Each point is reached from the start by the listed moves, each made once or not at all, plus a little noise. Say if it took an odd or an even number of moves. Then give how often each move was made.
(in the rows, 128 means zero)

Moves:
(1): [142 128 119 118 157]
(2): [138 101 151  76  84]
Start: [124 141 124 102 169]
Points:
[146 115 143  43 153] => even (1, 1)
[137 144 117  91 195] => odd (1, 0)

Moves:
(1): [116 124 113 140 154 125 135  88 117 133 131 104]
(2): [117 118 130 138 124 123  85 117 129 146 111 138]
(3): [ 89 133 114 112 174 140 110 143 138 116 154 126]
(4): [120 158 150 114 148 107 154 157 136 143 122 123]
(5): [138 133 108 167  64 164 136 133 127 128 136 125]
(6): [131 116 113 139 105 145  84 137  92 114 105 103]
(7): [137 117 115 129 130 143 114 125 115 161 126 148]
(8): [129 133 136 134 108 156 176 162 129 111 100 153]
(9): [100 132 134  85 152 130 113  96 121 138 127 132]
Start: [166 135 110 108 145 158 112 109 124 123 141 166]
Points:
[147 112  83 141 142 169  29  70  77 132 104 130] => odd (1, 1, 0, 0, 0, 1, 0, 0, 0)
[129 162  96 136 126 225 118 180 131 160 120 208] => even (0, 1, 1, 1, 1, 0, 1, 1, 0)
[162 127  88 131 150 199 152  99 101 144 115 187] => odd (1, 0, 0, 0, 0, 0, 1, 1, 0)
[162 120  73 177  88 230 118  96 102 162 101 191] => odd (1, 1, 0, 0, 1, 0, 1, 1, 0)
[176 161 104 142  83 215 177 176 118 156 113 202] => even (0, 0, 0, 1, 1, 0, 1, 1, 0)
[ 84 166 104  55 243 193 144 115 114 158 131 182] => even (1, 0, 1, 1, 0, 0, 1, 1, 1)

Moves:
(1): [121 128 116 131 134 126 129 122 140 130 117 134 131 132 125 121 133 126
 126 145 129 111 138]
(2): [136 130 122 130 147 113 122 130 136 121 127 124 119 115 143 143 121 103
 128 129 109 131 124]
(3): [140 115 131 148 110 135 125 129 128 125 111 114 121 117 118 114 111 130
 113 140 130 121 149]
(4): [117 133 126 128 154 130 133 132 123 125 137 148  98 118 156 138 120 154
 138 133 119  97 122]
(5): [118 114 130 118 147 141 127 127 104 122 143 149 141 129 135 121 134 131
 117 126 116 147 129]
(6): [ 94 128 118 111 115 141 121 156 120 111 110 140 117 113 132 144 111 118
 137 163 149 111 136]
(7): [142 155 129 125 133 125 121 122 124 123 117 125 123 109 147 170 148 122
 106 124 119 132 133]
(8): [141 124  91 129 105 153 140 157 139 116 129 122 158 128 136 140 142 117
 124 123 108 131 160]
(9): [122 156 116 135 113 117 129 124 141 134 118 136 127 138 160 113 142 138
 142 126 130 138 121]
(10): [123 143 120 128 127 129 127 137 121 130 138 134 132 123 144  98 135 122
 140 121 137 120 117]
(11): [127 127 115 140 139 118 139 119 132 134 136 119 151 127 117 133 132 122
 133 134 141 133 133]
(12): [122 147 133 119 142 126 139 139 124 129  99 108 129 141 129 145 134 116
 126 138 102 119 131]
(13): [125 129 129 121 120 127 124 123 138 118 131 117 111 107 118 131 127 127
 111 119 122 133 125]
(14): [148 112 104 121 122 136 123 132 135 126 121 112 117 135 136 125 124 132
 117 149 142 129 117]
(15): [104 127 144 136 120 125 106 134 136 114 144 109 148 137 139 123 133 107
 141 145 142 130 146]
(16): [140 139 113 101 130 117 135 121 126 127 115 122 148 138 115 113 129 141
 106 118 119 128 152]
(17): [132 114 119 128 117 130 145 120 109 135 149 129 113 129 132 127 124 140
 156 152 129 127 135]
(18): [118 107 138 123 140 128 148 126 128 150 140 130 115 135 125 112 125 127
 125 141 120 122 129]
(19): [130 141 109 142 153 103 119 146 124 138 140 118 126 113 119 130 123 132
 112 146 116 128 120]
(20): [135 122 127 130 134 102 146 115 118 120 146 125 143 143 118  99 117 126
 107 126 149 110 123]
Start: [118 118 118 134 132 153 127 121 145 134 120 116 153 169 142 141 124 126
 119 120 140 124 123]
Points:
[ 70 155  33 107 176 110 157 142  91 124 155 170 148 164 198  64 111 175
 122 194 153  61 137] => even (1, 0, 0, 1, 1, 1, 0, 0, 1, 1, 0, 0, 0, 0, 0, 1, 1, 0, 1, 1)
[109 177  50 140 153 145 145 204 113  98  97  99 148 122 187 166 114 115
  70 180 118  42 162] => odd (0, 0, 1, 1, 0, 1, 1, 1, 0, 1, 0, 1, 0, 0, 0, 0, 0, 0, 1, 1)
[102 128  51 115 185 119 144 149  84  96 126  71 163 154 170 159 100 132
  64 249 149  71 184] => odd (0, 0, 1, 1, 1, 1, 1, 0, 0, 0, 1, 1, 0, 1, 1, 1, 1, 0, 1, 1)
